Each row is a point. Each table stands for the endless flat space through its points: a line for two points, a plane for three, and so on. Write the one point that lies in both, or say that there is none.

First:
[[-33  -9 -18]
 [-17 -25  -2]]
Second, 2 rows:
[[-27 -38 -17]
 [-23 -18  -5]]
They share: no point

First (4 x 8):
[[ 36  17 -23   9 -38 -30  -9 -14]
 [  0  -4 -17 -18   6 -24  -2 -16]
 [ 18   5 -14   6 -15  -9  -8  -1]
 [  2   2 -15 -20  -4   0  10 -22]]
Second (3 x 8):
[[ 26   6 -11   2 -13 -12  -2 -20]
 [ 18   2 -31 -14 -21 -24  -6  -4]
 [ 20   7 -34 -12 -27 -27  -1   0]]
They share: no point

First:
[[  8  34 -49 -33  -5 -11  -6  -6  10 -35   3]
 [ 20  24 -19 -28  -2  10   1  19  -6 -26 -35]
 [ -5  16 -38 -15  10   5 -25  14 -13 -12 -12]
 [  9  34  -4 -11 -31   8  44 -20  10 -16  -4]
 [  1  22 -16 -17  -1  10  -2   6 -10 -14 -24]]
Second, 2 rows:
[[ 18  14 -33 -15   0   1  -3  13 -19   0 -11]
 [ -6  22 -17  -7  -8  13   5   1  -3 -12 -11]]
They share: [  0  20 -21  -9  -6  10   3   4  -7  -9 -11]

First (2 x 14):
[[-14  18 -13  21 -16  19  18  23 -18   8   6  16 -14  19]
 [-18  20  -7   9  -8  15  20  13 -16  12  10  12  -8  11]]
Second, 2 rows:
[[-25   5  -2   2   0  18   5  28 -18  15  -3   9  -4   9]
 [-30   0   3  -3   6  20   0  31 -16  18  -7   6   0   7]]
They share: no point

First, 5 rows:
[[-34 -33  -8  11  19  33 -29   1  -5 -27   5   1 -37 -28  -8   1  13  41
  -14   3   9 -33 -38  16]
 [-19   1  16  19  21  10  12  42  -5   2   8 -12   8   8  12  16   9   8
   15 -34  16  -6 -10  10]
 [-12  -3   7   1  28   8   5  34   2  10  20  -9   6   4   0  24   0   4
   20 -27   2 -12 -13   3]
 [-11   1  15  12  34  27 -40 -17  24   4  20   6 -16 -24 -15  31 -43  29
    0  19 -24  11   8  12]
 [-17   6  17  25  17  11 -28  -1  21  -2  11  -7  -8 -13  -2  21 -28  18
    1  13  -9  29  22   3]]
Second:
[[-27  -1  10  17  29   0 -22   7   5 -16  -1  -4  -7 -23  -9  28   8  15
   -2   0  -4 -12 -14 -14]
 [-31  -1  30  10  -2 -10 -40  -4  -3   2   2 -13 -34  -2   9  37 -10  11
   15  -4  22  -6  -7 -16]
 [-27  -6 -15  22  59  30   8  17  -5 -26  29  -9  23 -38 -14   8  -2  20
  -22  -5 -29  -2 -29  -4]
 [-35   2  25  16  13 -10 -36  -5  -5 -10  -1 -11 -23 -16   2  38  -2  12
    4  -1  11 -10 -15 -24]]
They share: [-19  -8   5  10  21  13 -14  15   7  -3  14  -7  -9  -9  -3  17  -5  16
   6  -6   0  -3  -7   4]

First:
[[-14   8 -17  -3   8  -6 -11  -8 -38  -2   8 -43  13   1 -13  -3   5 -26
   19  -6  -5 -10  11   6]
 [ -2  15  -6 -36  15  39 -31 -26   0 -17 -25  -3  -1  34 -14  27  -8   1
   -8  13   4   8  28  24]
 [  8  22  -6  -7   5  27 -17  10 -13  13 -20 -17   1   5  -9  34 -19 -25
   -8   4  10  -7   0   5]
 [ 12  10 -20   3  -7  23 -13  15 -22  14 -13 -11  -1  -2   5  11  14  -9
    0  23  19   4   9   1]
 [  6  14  -9 -13   8  22 -15   2 -14   0  -8 -19  -3  17 -15  17  -7 -18
   -1  14  13  -6  17   4]]
Second, 5 rows:
[[-12  11  -1  -7  19  -6   2   9  23 -10  20  -8  -4  28  17  25  -8 -35
    2  17  13  12  -8  -4]
 [ 20  14 -30   1   5  24   1 -10 -44   9 -11 -24 -23 -25 -18   6  11 -14
   -9   2 -13 -13  22 -11]
 [ 12   3 -21   2   5  16 -32  14 -25  18  -8 -21  19  15   2  25  -3 -17
   17   8  26   1   6   0]
 [  1  15  -7  -3  -5  19 -34  21 -18  20 -16 -26  26  23  -2  20 -13 -20
   16  14  37  -1   6  16]
 [  8  13  11 -12 -21  44 -22  48 -33   4 -38 -13  15  -3 -36  27   3 -11
  -23  26  14 -27 -14  12]]
They share: [  6  14 -13  -3   2  18 -13   9 -21   9  -9 -21   1   4  -7  16  -2 -20
   1  11  12  -5   8   2]

First (5 x 24):
[[ 33 -12 -31   4  16  15  -5  35  -7 -42  -9   5 -11  -4   5   9  26  -2
   12  -2  25  17 -15  17]
 [ 21  -2  -5   1  20  18 -24  35  11 -42  26  14 -32 -14   4  11  42 -34
   31   0   1   3 -26 -16]
 [-13 -10  18 -11  23  19  27 -20  -9  -2  -9 -42 -13  -5  42  28  12 -24
   23  13  -4   4  11   2]
 [  3  -3   5  -9  24  13   3   4  -2 -25   3 -19 -19  -3  25  19  23 -26
   26   7  -5  11  -4  -3]
 [ 25 -14 -35 -12  20  -3  13  17 -21 -32 -39 -29   7  22  15   9   4  14
    6   4  21  33  -3  39]]
Second (2 x 24):
[[  7 -14  -9  -4  20  25  15  11  -5 -14 -11  -7 -11  -6  15   5  22 -22
   14  -2  11   7 -15  15]
 [ 19 -14  -9  -8  16   1  -5  19  -5 -26  -3 -31 -15   6  19  25  18  -6
   26  14  11   7  -7   3]]
They share: [ 13 -14  -9  -6  18  13   5  15  -5 -20  -7 -19 -13   0  17  15  20 -14
  20   6  11   7 -11   9]

First (6 x 24):
[[  6  13  27 -25  28   4   6  42 -19 -14   1   6  -5  25 -26  13  11  -5
   30 -38 -23  11   4 -12]
 [ 16  15 -15  -8  19  11 -25  17   7  22 -14  39   2  22 -17 -13  20 -27
   13  -1  -4 -20 -35   8]
 [ 14   1  20  11  24  -9 -12  -3   5 -15  -9  51 -20   8   5  -6  49 -18
   -7   6   4  13  -6 -30]
 [-11   3  12  11  17 -14 -15  -7 -15   2  12  42   7  -4   5 -13  36  -9
   16  16   2   4  -3 -41]
 [-26  16  -7 -11  12   1 -17  16 -32  25  27  19  40   3 -15 -13   3   1
   52   5 -11 -20 -12 -24]
 [  2   6   6  -4   7  13  10  10 -10 -36  -2  23 -10   3  -3  -6  18  14
    8   0 -13  -5  19 -28]]
Second, 5 rows:
[[  7  21   7 -10  26   1  17  11 -13   3   7   0   3   0 -11  18  11 -24
   17  -5  -8  11 -18  -8]
 [ -6  -5  -5   0  17  14  -1  26 -26 -13   8  21  17   8 -29   0   7 -14
   23 -15  -3   0 -13 -13]
 [ 26  30  14  -9  13  -9  11  23 -10  15   1   0   1  -9   2  16  11 -31
   31 -14 -29  -4 -14 -17]
 [-28 -12 -28  -9  -5  15 -25  23 -22   3 -17  30   1  21 -34 -50  -1  11
   19  -8 -17 -28  16  -5]
 [ 12  21  11 -11  33   0   3   6 -21   5  11  -2   7   4 -10  31  -3 -30
   19  -7  -2   1 -16 -16]]
They share: [ -3  10  -6 -10  10   4  -3  18 -16   7  -5  12   1   7 -17 -11   5 -11
  21  -8 -17 -10  -2  -9]

First, 5 rows:
[[ 16  12 -22 -12  30  16 -18 -24 -13  14   2  -7 -10  -5  24 -11 -22 -15
   -5  37  22 -22   1  -2]
 [ 10  12 -26 -14  27  11 -15 -24 -17  17  -1 -17   1 -11  30 -16 -25 -11
   -5  36  21 -31   1   6]
 [-19   9   5 -45  -3  -7   0  10 -16  -7   6 -20   8  24  13 -30 -38  -8
  -10   0 -14 -21  26  -9]
 [ -4   6  15 -32   4  13 -23   0   8  -4  12   0 -18  31  -3   3 -20 -10
    6  19  -7   4  10 -39]
 [-12  -6  -1 -24  -2  -1 -33  -8  16  10 -14 -44   8   7   1   9 -14   6
   22   9  -1 -30  -6 -31]]
Second:
[[ -8   7 -19 -32  12   1 -22 -21 -15  13   3   3 -31 -14   0 -20  -1 -36
   -2  31  14 -17  13 -32]
 [ 31   5  -1  -3  20  12 -21  19   1  10  15  -7   0  23   4   5 -27 -12
    8  19  10  10 -17  -6]
 [ 13  12  -1   4  30  19 -17  -1  -9  14  14 -15  -1  32  -4   2 -21 -27
   -3  22   9 -11 -14  -5]
 [ 16  -2 -17 -24  11   7 -24  -6   9  -3  -7 -21  -5   4  25   3 -24   0
   10  23   9  -8   3 -11]]
They share: no point

First:
[[ 26  -6   8 -18  -2 -29  -8 -48  10  26  13 -23 -38  -4 -16 -21  11 -18
   -1  24  16  11  19  -2]
 [ 34   6 -26 -28  16 -25  -4 -36  14  20 -11  13 -16  24  -6 -11  23 -10
    5  -4  28   5   7 -12]
 [-10 -49  -9 -11 -28  17 -34   1  16   0   9 -12   9  10  34 -21   8 -17
  -10   1 -17  11  24  13]
 [ 30 -20 -21 -11   3 -23  -6 -18  28  43   9 -21  -3  34   9 -16  13  -2
  -14  -6  26  24   5  13]
 [ 23 -33  -3  -8 -17   5 -17   8   4  38  10 -47 -12  23  40  13  30 -11
   14  15  20  63  31   2]]
Second (2 x 24):
[[  9 -26  -7 -31   0   2 -12 -25   7  36  -3 -23 -10  22  21 -14  13 -16
   12 -11   2   9   8  15]
 [ 15 -22  -9 -23  -6  -2 -14 -19  13  24   3 -17 -10  16  13 -12  13 -16
    2  -1   4  15  14   5]]
They share: no point

First (5 x 24):
[[  0  11 -10   8 -15  11  -1  15  23   2 -19 -32  -4 -25  13 -53  -2  17
   48  32  10  32  38  28]
 [-16  10 -15  11 -30  -1   1  17  42   0 -18 -31  28 -18   4 -18 -12   9
   28  19 -22  39  21  14]
 [-16  -2 -32  17 -13 -12  11  41  25   6  -9  -1  56   7  -7   3   7   8
   26   1 -36   9   5  -4]
 [-15  15 -11  11 -29  -2  -1  17  47   5 -17 -37  20 -20  15 -30 -15  14
   42  23 -12  47  25  19]
 [  3   1 -20   6 -15  16  18  13  -8 -19 -10   6  25 -15 -30  -1   3 -13
  -14   3 -29 -13  15  15]]
Second, 3 rows:
[[  2   9 -16   8  -9  16  10  15   4  -3  -5 -14  12 -22  -7 -21   9   6
   25   6 -16  -2  28  22]
 [ -3   0 -37   6 -10   0   2  32  21   4 -14  -1  33  -1 -20 -13  -6  -5
   19  25 -27  17  15  25]
 [ 10   8   5   0 -13  29  27  -1 -12 -10   1 -25 -16 -50  11 -24  19  25
   36 -16   3 -24  25   6]]
They share: no point

First (2 x 24):
[[ 24  16  27   6 -21  26 -15 -26 -23  14  -5 -27 -19   2 -12 -15   8 -26
    3   7  -9 -16   2 -14]
 [ 20   6  19  -4 -15  22  -9 -18 -17  12 -15 -17 -19   8 -10  -3  -2 -14
   13   1  -1 -16  12 -16]]
Second, 2 rows:
[[ 20  -3  20 -15 -18  20  -9 -11 -17   6 -22 -11 -18   8  -9   0  -3  -9
   18  -7  -3 -12  20 -12]
 [ 14   9   5   3   0  20   0 -20  -8  21 -16 -14 -21  17  -9   9 -15  -6
   18   8  15 -24  11 -27]]
They share: [ 18   1  15  -9 -12  20  -6 -14 -14  11 -20 -12 -19  11  -9   3  -7  -8
  18  -2   3 -16  17 -17]
